Rows are points. Examples show where two turns around zero, p and q, send a point. Write where each new point lands after one turn and then the other. Backwards means that the second turn is done in reverse. Each puzzle has new turns, and all numbers are rounded.

Turn p:
[1.3 2.1] => [-0.4  2.4]
[2.9 3.0] => [0.1 4.2]
[-0.3 -2.7] => [ 1.6 -2.2]
[0.0 3.2] => [-2.1  2.4]
[-4.0 -5.6] => [ 0.8 -6.8]
Turn q:
[ 1.8 -1.8] => [ 2.5 -0.3]
[ 3.9 -1.3] => [3.8 1.5]
[2.7 1.0] => [1.5 2.5]
[-1.6  2.9] => [-3.1  1.2]
[-6.8 -0.8] => [-4.8 -4.9]
Where do these land?
q, then p: [-2.6 -1.6] => [ 1.2 -2.8]
q, then p: [ 2.1 -1.1] => [1.4 1.9]
p, then q: [2.4 3.7] => [-3.3  2.9]
q, then p: [3.5 2.1] => [-1.5  3.8]
q, then p: [-5.4 -3.1] => [ 2.2 -5.8]

Turn p:
[ 3.1 -1.7  1.6] => [-1.7 -3.3  1.0]
[ 3.9  4.4 -0.4] => [ 4.7 -3.5  0.5]
[-7.4 -2.5 -0.6] => [-3.0  7.2 -0.9]
[ 2.6  0.9 -2.3] => [ 1.7 -2.4 -2.1]
[-2.3 -1.2  1.7] => [-1.8  2.1  1.4]
Turn q:
[-1.9 -4.6 -0.5] => [ 0.5 -3.4  3.6]
[ 0.6  1.0 -3.7] => [ 1.7 -1.8 -3.0]
[0.1 6.8 2.3] => [-3.6  4.6 -4.2]
[ 1.2 -3.2  1.9] => [1.4 0.6 3.6]
Where do these land?
q, then p: [-0.6  1.6 -0.8] => [ 0.1  0.9 -1.7]
p, then q backwards: [ 1.6 -5.6  2.9] => [-6.3  0.2  1.7]
q, then p backwards: [-1.0  1.5 -6.2] => [ 4.5 -0.3 -4.6]
q, then p: [-0.7 -3.1  1.0] => [-1.7 -0.5  2.8]
q, then p backwards: [-3.1  2.9  4.4] => [-3.1 -5.0  1.6]
q, then p: [ 3.8  2.8 -1.4] => [ 3.4 -2.2 -2.8]

Turn p:
[-1.5  2.8 -2.2] => [-0.6  2.7 -2.7]
[ 3.2 -2.6 -1.4] => [ 1.5 -4.0 -1.0]
[-3.7 -4.2  7.1] => [-3.6 -0.7  8.3]
[ 3.3  3.0 -2.7] => [ 3.6  0.6 -3.7]
[2.1 1.4 0.0] => [ 2.4  0.3 -0.6]
[-3.3 -0.3 -0.8] => [-3.2  1.1 -0.4]
Turn q:
[ 0.0 -3.2 -1.7] => [-1.9 -1.4  2.7]
[-1.7  4.6  3.1] => [ 1.6  3.3 -4.5]
[ 3.2 -0.8  3.5] => [3.5 2.2 2.4]
[ 4.2  3.8 -0.8] => [ 4.9 -2.4 -1.8]
[-0.8 -4.9 -2.0] => [-3.4 -1.3  3.9]
[-4.9  0.5 -2.1] => [-4.6 -0.2 -2.7]
Where do these land?
q, then p: [ 1.8  2.2 -4.3] => [-1.5 -4.9 -0.5]
q, then p backwards: [-2.5  3.5 -3.3] => [ 0.0 -1.6 -5.2]
p, then q backwards: [-0.2 -0.5  1.2] => [ 0.5 -1.2  0.0]
p, then q: [2.5 1.4 3.8] => [4.4 1.5 1.1]
q, then p: [-1.7 -6.6  2.6] => [-0.5  5.5  4.8]

Turn p:
[ 4.9  2.5 -2.3 -0.7] => [5.8 1.5 0.0 0.0]
[-2.1 -1.4  5.3  2.0] => [-5.2  1.7 -2.1  2.1]
[-2.0 -4.2  0.8 -0.2] => [-3.1 -2.5  1.3  2.2]
[ 1.5  4.7 -4.7  3.1] => [ 5.0 -0.9 -3.7 -4.0]
[-2.3 -1.5  0.9 -4.1] => [-2.5  0.2  4.3 -0.4]
Turn q:
[-1.5  0.2 -2.1  4.4] => [2.3 2.5 1.1 3.7]
[-2.6  2.4  0.4  3.1] => [ 2.9  3.5 -0.9  0.8]
[ 7.5 -1.3  3.5 -4.0] => [-0.5 -8.5 -0.4 -3.7]
[-2.0 -1.4  0.9 -3.9] => [-3.5  0.8  0.3 -3.0]
[-1.4 -3.1  1.9  2.4] => [ 1.6  1.2  4.0 -0.9]
[ 0.0  3.2 -4.5 -2.0] => [-2.8  0.4 -4.2  3.1]
Where do these land?
q, then p backwards: [-1.1  6.0  4.0 -0.9] => [ 0.9  5.9 -1.5  4.1]
p, then q backwards: [ 6.7  1.4  2.2 -2.6] => [-3.7  1.0 -1.0  6.5]
p, then q backwards: [ 0.0 -0.1 -1.9 -0.3] => [ 1.3 -0.4  1.3  0.4]
q, then p: [-4.4 -1.1 -1.4  4.9] => [ 1.2  4.9 -4.5 -1.1]
q, then p: [-3.0 -2.6 -3.7  0.9] => [-2.7  1.9 -3.8 -2.1]
q, then p: [ 1.7 -3.6  0.8 -2.1] => [-3.8  0.0  2.0  1.6]

Turn p:
[-0.3  3.4 -3.2 -0.6] => [ 1.1  0.1 -3.5  2.9]
[ 2.4 -1.0 -4.6  5.2] => [ 5.5 -2.4  2.5  3.6]
[ 0.9 -0.4 -0.1 -4.9] => [ 0.1  0.7 -3.4 -3.6]
[-0.5  2.8  4.9 -1.4] => [-3.8  4.4 -0.1 -0.5]
[-2.5 -4.9  3.0  1.7] => [-2.8 -2.8  4.5 -2.4]
Turn q:
[2.8 1.6 4.3 1.7] => [ 1.6  2.0  4.9 -1.0]
[ 2.4  1.9 -3.3  0.3] => [-1.8  3.8 -1.8  0.2]
[-6.8 -1.0  2.2 -4.6] => [-1.2 -7.9 -0.8 -2.9]
[ 1.9 -0.2 -3.7  4.9] => [-0.6  3.8 -0.9  5.1]
[-0.4 -2.4  0.4 -2.4] => [ 2.0 -1.8 -1.7 -1.4]
Where do these land?
q, then p: [ 2.8  8.0 -3.3 -6.5] => [-5.3 -1.3 -9.7  0.3]
q, then p: [-2.3  0.5 -2.4  1.6] => [-0.8 -2.7  1.4  2.1]
q, then p backwards: [-2.4 -2.9  3.9  1.7] => [ 0.0 -2.8 -3.0  3.9]
p, then q backwards: [1.3 0.3 2.8 4.7] => [1.5 1.9 2.7 4.3]
q, then p backwards: [-0.2 -4.2 -2.8 -0.3] => [ 0.3  2.3 -4.3 -1.3]
p, then q: [ 1.2  1.1  2.7 -1.1] => [-2.7 -0.2  0.7 -1.8]
q, then p: [-0.3 -2.9 -0.9 -0.1] => [ 2.9 -0.7  0.6  0.3]

Turn p:
[ 3.7  0.1  1.2 -0.9  1.0 -0.8] => [ 1.6  1.1 -0.4 -0.4  3.4 -1.3]
[-4.3  3.1  0.6  6.1  3.3 -1.0] => [-5.1  2.2 -0.7  5.4 -3.5 -2.3]
[ 3.2 -2.0  1.5 -0.2 -2.3  5.3] => [ 4.4 -2.7 -0.8  2.1  2.4  3.5]
[-3.8  4.5  3.5  2.1  0.5 -1.2] => [-2.2  2.2 -4.6  2.0 -3.7 -2.1]
[ 2.7 -6.1  1.1 -4.4 -1.2 -0.3] => [ 1.8  0.2  0.9 -4.5  4.4  4.7]
[ 2.5 -1.8 -2.1  0.2 -4.3  0.4] => [ 4.4 -0.2  3.1 -0.7 -0.6  1.6]
[-4.0  2.2 -5.8 -2.9  2.9 -2.5] => [-4.9 -2.8  2.5 -3.9 -2.6 -4.1]
Turn q:
[-0.3  4.3  0.7 -3.1 -1.4  3.4] => [ 2.5 -0.7  2.5  1.6 -3.6 -3.7]
[ 1.7  0.3 -4.1  7.5  0.8 -1.3] => [ 1.0 -4.1 -3.8  2.6  5.5  3.0]
[-2.9 -2.7  0.2  4.1 -1.1 -5.9] => [-4.4  0.6  0.4 -0.9  6.8  1.4]
[ 1.6  1.2 -2.4 -4.6 -0.5  2.6] => [ 0.7 -1.4 -1.5 -0.5 -5.0 -2.8]
[ 0.9 -0.4  2.0 -2.2  0.3  2.4] => [ 1.1  1.2  1.2 -0.5 -3.3  0.6]
[-0.3 -4.6  3.2  3.4  1.2  4.6] => [-0.5  2.2  1.3  3.1 -1.7  6.8]
[-2.3  2.8 -5.3 -4.0 -1.9  2.6] => [-1.4 -2.2 -1.9  2.8 -3.6 -6.0]
[ 0.2 -1.7  5.7  0.0  4.9 -3.2] => [ 2.0  6.2  1.0 -3.6  2.4  2.6]
[ 1.4  0.7  0.0 -0.9 -2.3 -5.3] => [-1.1 -1.9  0.8 -4.5  2.7 -1.9]
Where do these land?
q, then p: [-3.7  0.4  1.5  1.4 -1.7  3.7] => [ 0.1  2.9 -1.7  4.3 -1.9  1.1]
q, then p backwards: [ 1.9 -1.4 -2.5 -0.5 -4.6 -2.7] => [-2.6 -0.1 -2.5 -4.1  2.8  1.6]
p, then q: [ 2.3  3.6  0.1 -5.9  2.1 -5.5] => [-0.4  2.5 -2.9 -5.8  0.6 -6.2]
p, then q: [-2.3  3.7  1.3  3.4 -1.9 -1.8] => [-0.7 -4.8  1.9  0.5  2.8 -2.0]
p, then q backwards: [-1.9 -0.4  4.0  3.3  2.5 -1.5] => [-4.4 -3.4 -1.3  0.4  2.5  0.8]
p, then q: [ 4.9  1.8 -4.4 -1.9  2.8  1.7] => [-0.2  4.2 -1.5 -5.0  2.3  3.3]
p, then q: [-2.9 -3.0  1.8  3.9 -2.3  2.4] => [ 0.6 -2.9  2.1  5.2 -1.5  2.2]
p, then q: [ 1.9 -2.7 -5.4 -5.6  4.5 -0.4] => [-1.7  8.6 -0.3 -3.4 -1.9  0.4]
q, then p: [-0.3 -2.1  3.6  2.1 -1.4  4.2] => [ 2.3 -0.7 -3.2  4.3 -0.9  2.6]
